Each point is reached from the start by the listed moves, each made once or not at all, plus a little noise. Is the number of moves made odd or even? Then give how often each move was made.
(in the rows, 128 means zero)

Moves:
(1): [206 116]
(2): [139 191]
Start: [ 98 110]
Points:
[ 98 110] -> even (0, 0)
[186 161] -> even (1, 1)
[110 174] -> odd (0, 1)

Moves:
(1): [185 112 133 115 116 145 107 134 140 137 130 113]
(2): [140 186 125 129 111 150 134 131 121 115 114 124]
(3): [123 145 199 125 131 129 131 111 138 142 124 129]
(4): [144 127 136 181 125 114 134 125 129 138 136 129]
(5): [152 150 121 123 204 133 174 133 136 141 130 123]
(6): [113 109 137 149 123 191 125 140 127 147 114 144]
(7): [141 122 135 121  86 144 192 126 127 124 139 118]
(8): [120 139 134 118 123 121 127 203 127 131 130 127]
(9): [108 133 125 132 123 135 129 123 191 122 128 107]
Start: [127 125  92 117 112 114 110 135  81 102 142 101]
Points:
[113 115 115 178  52 180 177 212 144 120 147  85] -> odd (0, 0, 0, 1, 0, 1, 1, 1, 1)
[195 167 102 119 110 249 207 150 156 121 126  64] -> even (1, 1, 0, 0, 1, 1, 1, 0, 1)
[217 213 171  84 113 170 209 205  99 125 141  67] -> even (1, 1, 1, 0, 1, 0, 1, 1, 0)
[172 174 181 109  75 213 102 215  91 130 115 101] -> odd (1, 1, 1, 0, 0, 1, 0, 1, 0)

Moves:
(1): [142 142 121 125 135 132 119 136 140 132 126 130 133 121 136 134 128 140
 119 132 119 136 127 137]
(2): [113 161 152 113 140 110 135 129 141 149 119 123 119 139 136 132 122 116
 113 138 131 126 108 125]
(3): [132 133 146 130 126 120 125 129 117 113 125 120 133 118 131 123 132 126
 123 135 144 133 122 137]
(4): [108 126 140 140 105 128 130 145 143 138 113 121 138 112 119 126 138 145
 119 114 122 118 132 145]
(5): [130 139 127 136 140 124 126 110 130 122 125 124 135 124 127 135 126 132
 129 123 118 118 126 123]
(6): [112 125 145 114 137 147 110 124 136 124 133 128 119 140 131 130 145 128
 120 133 126 109 109 124]
(7): [122 133 138 145 131 144 146 136 142 136 144 137 129 137 132 124 116 148
 130 131 155 123 109 124]
(8): [122 140 111 135 150 114 118 164 114 134 157 113 119 124 111 125 118 111
 142 112 133 130 130  96]
(9): [125 122 136 116 131 123 142 146 152 121 140  96 122 120 158 132 125 145
 149 128 131 131 136 120]
(10): [127  96 136 132 145 130 109 145 138 151 146 122 122 110 113 140 107 122
 121 129 141 123 120 145]
(11): [113 140 125 134 117 121 124 128 139 128 131 141 126 131 141 129 114 102
 113 146 121 128 139 133]
(12): [122 131 131 128 133 115 131 124 135 130 127 155 144 117 118 119 132 144
 119 123 129 113 126 122]
(13): [126 128 128 120 119 132 133 129 125 128 127 124 145 127 127 128 114 126
 133 133 131 121 123 121]
(14): [140 126 145 136 131 115 126 138 140 130 122 126 130 146 125 125 118 129
 130 119 128 112 135 131]
(15): [130 133 133 134 126 131 120 123 120 138 121 135 122 123 157 113 127 132
 130 127 121 121 125 125]
(16): [115 135 133 130 129 121 115 141 126 131 124 143 111 135 138 144 131 129
 133 115 133 138 116 122]
(17): [132 121 121 129 132 126 128 123 135 138 137 121 140 123 127 130 141 125
 137 136 120 127 121 123]
(18): [109 124 123 129 124 132 129 126 110 150 132 126 132 134 133 142 139 149
 115 135 124 104 141 131]
(19): [132 139 130 124 119 136 119 121 140 134 143 132 123 116 133 121 123 137
 142 136 141 129 126 119]
(20): [139 114 117 145 139 120 112 127 139 129 105 134  96 128 133 121 129 134
 129 157 122 127 127 120]
(21): [134 125 120 127 140 134 119 121 138 125 123 121 137 131 131 119 139 129
 125 127 153 141 138 135]
(22): [108 137 142 118 132 139 129 128 132 128 126 142 141 138 125 115 112 146
 145 136 116 164 121 141]
(23): [125 131 136 130 132 136 136 136 129 129 121 138 135 116 124 127 142 126
 131 133 140 123 157 127]
(24): [121 147 117 126 127 135 129 128 130 123 125 131 129 141 131 127 122 125
 134 124 132 109 123 153]
Start: [139 142 129 116 144 136 135 118 107 130 136 117 134 126  95 134 130 136
 123  97 123 125 124 125]
Points:
[105 134 210 114 180 113  93 184 182 187 118  64  94 113 130 162 131 188
  87 134 131  65 100 160] -> even (1, 1, 1, 1, 0, 1, 0, 0, 1, 1, 0, 0, 0, 1, 0, 0, 0, 1, 0, 1, 0, 0, 0, 0)
[ 56 246 205 107 173 157 120 114 168 150 154 156 137 148 130 137 117 136
 136 149 163 118  65 140] -> even (0, 1, 1, 0, 1, 1, 1, 0, 0, 0, 1, 0, 0, 0, 0, 1, 1, 0, 1, 0, 0, 1, 1, 1)
[115 166 140 159 168 130 121 150 192 183 108 120 158 124 165 135 136 249
 134  97 144  47 115 139] -> odd (1, 0, 0, 1, 1, 0, 1, 0, 1, 0, 0, 1, 1, 1, 1, 1, 1, 1, 0, 1, 1, 0, 0, 1)
[ 61 226 144  94 177 146 141 183 159 173 194  90 125 160 152 157  93 141
 113 132 143  65  89 106] -> even (1, 1, 0, 0, 0, 1, 1, 1, 1, 0, 1, 0, 1, 0, 0, 0, 0, 1, 0, 0, 0, 0, 0, 1)
[ 93 144 162 142 211 117  69 199 187 165 120 105 120 101 120 125 127 170
 147  74 163  40 128 112] -> odd (0, 0, 0, 1, 1, 1, 0, 1, 1, 1, 0, 1, 1, 1, 1, 1, 0, 0, 0, 1, 1, 0, 1, 1)
[ 90 209 195 130 162 161 119 179 223 198 140 146 158 132 104 118  75 163
 110 126 187 125 123 207] -> even (1, 1, 0, 1, 0, 0, 1, 0, 0, 1, 1, 0, 0, 1, 0, 0, 0, 0, 1, 0, 1, 1, 1, 1)
